Each row of a before or after table is a point. One or more steps were done to the points. Then noise was added and the rows were shuffled. The steps act on columns, c1 being the first. Name the steps. A step turns or swaps two columns, mirrors them in a line or flattens them onto one, adds a multiple of one to another, or multiplies or shifts one. Angles are multiples of 10 degrees, from the lower column toward the higher: turns from -170 to 170, lines from 10 to 170 but not 90. Use the fewest steps. Two steps may share a column if one is a turn and the other turns, adds or multiplies; they go together, in the order done. Otherwise the lowest column goes first.

Before, 8 rows:
[[  0  15  60]
 [ 31   3  -6]
 [-30   4  34]
 [-24   6  12]
 [  7 -15  10]
 [ 23  -9  20]
 [-34  -1  -1]
 [  4   7  19]]
After (8 x 3):
[[ 28  13  -5]
 [ 11 -12  10]
 [-31  -7  34]
 [ 24   0  20]
 [ -5  14  60]
 [-24  -3  12]
 [  2   7  19]
 [-31 -12  -1]]
Steps: turn c1 and c2 by 20 degrees

Before:
[[ -9  -6   7 -10  10 -18   6   3]
 [-11  21 -35  21   0   7 -16  -5]
 [  9  -7  12 -11   7   6   0   1]
 [ 12  -7  -2  -6  20 -12   0   2]
 [-17  -8   0  22   5 -11  -6 -23]
 [ -7  -6  21 -15   3  -1  -2  23]
 [  8  -2   4  -5   4  -8 -15  11]
 [  7  -1  15 -30  12   0   2  -4]
 [-13   4 -27   9  23  17 -33   1]
 [ -8  14  18  -5   0 -20 -11  -6]
 [-12  -1   1  25  -8 -11  -6 -13]
 [  8 -16  -4   9  -8   4   0 -11]
 [-25  14 -28  10  -5  12 -18   6]
 [  1  10  18   8   9  -2   8   1]]
After:
[[ -2  -1  16 -31  14   0   2  -5]
 [  8  -1   1  26 -12 -33  -6 -14]
 [ -4  -7  -1  -7  24 -35   0   2]
 [  1   9  16   8   9  -6   8   1]
 [ -6  -7  12 -12  10  17   0   2]
 [ 18  -8   0  22   0 -32  -6 -24]
 [ -5  -2   4  -5   8 -24 -15  12]
 [  7  15  18  -6  -2 -60 -13  -7]
 [ 10  21 -35  22  -4  21 -15  -5]
 [ 12  -6   7 -11   7 -55   6   4]
 [  7  -7  21 -15   1  -2  -2  22]
 [ 22  14 -27  10 -13  36 -19   5]
 [ 20   3 -26  10  18  52 -33   1]
 [-11 -15  -5   8  -5  12   0 -11]]
Steps: mirror c1 and c5 in the line at 80 degrees; multiply c6 by 3

Before, 11 rows:
[[-60  -7   9  19  -2  26 -16  20  10  58 -16 -24  18  15]
 [ 35  19  11 -14 -22  -6 -12  11  35  17 -29  18   1  -6]
 [ -1  -8  38   1  21 -36 -17 -28  15  11 -24 -11 -17 -15]
 [-34  -5 -26  -4  13  -6  36  15 -24  27 -26  15   7 -16]
 [ -5  -6 -29  35  10  11  39  22 -20 -12 -34  18  28 -15]
 [ 14   5 -21  30  47  -4  11  -2 -35  11  -3  12 -16 -36]
 [  6  16 -32  23  38 -13  42  -9 -10  -1  11  23  11  -3]
 [-30  -3  33  -9  18  28 -17 -36  23  26 -15 -14 -25 -12]
 [ 16  -1 -22 -22 -10  -7 -20  -2  21   6 -38 -19  12  -1]
 [-25  -2  38 -14  39   6 -25 -12  44  29   6 -15   3 -37]
 [-24  14  16  -5  -3 -18 -27 -12  48   8 -14 -18 -33 -28]]
After:
[[-53  14  16 -13  -9 -18 -27 -12  -6   8  -8 -18 -33 -28]
 [ 11  -6 -25 -20  21  -6  36  15 -40  27 -17  15   7 -16]
 [ 38   4 -21  21  46  -4  11  -2   1  10 -21  12 -16 -35]
 [-21  19  11 -30 -17  -6 -12  10  44  17 -13  18   1  -5]
 [-15  -8  38 -15   6 -36 -18 -28   4  11 -20 -11 -17 -14]
 [-30  -6   9   4   8  26 -17  19 -52  58 -24 -23  17  15]
 [-15  -1 -22 -42 -10  -7 -19  -2  22   6 -15 -19  12   0]
 [ 11  16 -32  25  34 -12  43 -10   2  -1  -6  23  11  -3]
 [-50  -2  38  -7  33   6 -26 -12  -9  29  14 -16   3 -37]
 [ 17  -5 -29   5  22  10  39  22 -11 -12 -48  18  28 -15]
 [-32  -3  33 -16   0  29 -16 -37 -20  26  -5 -13 -24 -12]]
Steps: turn c1 and c9 by 70 degrees; turn c4 and c11 by -40 degrees; add 0.5 times c8 to c5

Before (8 x 24):
[[ 15 -10 -14   3 -11  -5  16  -6  -5 -10   1   4 -24  -7 -15   3   2  -5
   -3  -7  -8  10   2  -5]
 [-14  -8  12   1  15   0  15  12   6  15   9   2   9 -13 -12   1   7  28
  -11   5  12 -17  12 -13]
 [  4  12  -2   9   7  -3  20 -26 -11   4   5   1   5 -30   2  -5  13  14
   12 -12  21   6 -10 -20]
 [-21 -13 -19  11  17 -19 -22  -9  -2  18 -17  -2  14  11   6  10 -24   6
   -6  10  12   3 -27   5]
 [  0   1  14   2 -11   0 -12   0  -9 -10  -6 -24  -9   0  14   6  15   0
   -5  -9  10  19   5  16]
 [ 17  11  19 -23  -8 -13  -9  -9   4 -22  21 -10  -6   4 -13  -9 -14 -10
  -20 -23 -16  19 -14 -15]
 [  5 -14  20  -2  12   1 -20   9   6   0 -15   2  -3  -1 -23 -12  -9  24
   13  10 -15 -17   8 -16]
 [ 18  13 -14   4 -10   0 -11 -13  -2  10  14   9  -3  10  14  13   7   7
   -8  16   8  -1 -23   6]]
After (8 x 24):
[[-15  -7  13  11  17  -2  17  11   5  16   9   3  10 -13  -4   1   6  29
  -10   5  11 -17  14 -40]
 [ 18   9  20   0  -7 -12  -9  -8   4 -22  21 -12  -5   3 -25  -9 -13 -11
  -20 -24 -17  20 -14 -46]
 [ 17  14 -15 -11 -10   2 -12 -12  -4  11  16   8  -2  11  11  13   8   5
   -8  17   7  -1 -22  19]
 [-21 -15 -19   2  18 -18 -23  -9  -4  18 -18  -2  13  10  12  10 -24   4
   -6   9  12   2 -27  14]
 [  0   2  15 -11 -11  -1 -13   2 -10  -9  -4 -24  -9  -1   9   7  15   0
   -4  -7  11  20   4  49]
 [  4 -13  20  19  13   0 -19  10   4   0 -16   2  -4  -1 -12 -11  -9  25
   15  11 -16 -16   9 -48]
 [ 16  -9 -14  15 -11  -4  16  -6  -3 -10   0   2 -24  -6  -5   4   2  -7
   -3  -8  -8   9   2 -14]
 [  4  12  -1   3   7  -2  20 -25 -11   5   5   2   4 -31   9  -5  13  13
   11 -11  23   6 -10 -58]]
Steps: turn c4 and c15 by 60 degrees; multiply c24 by 3
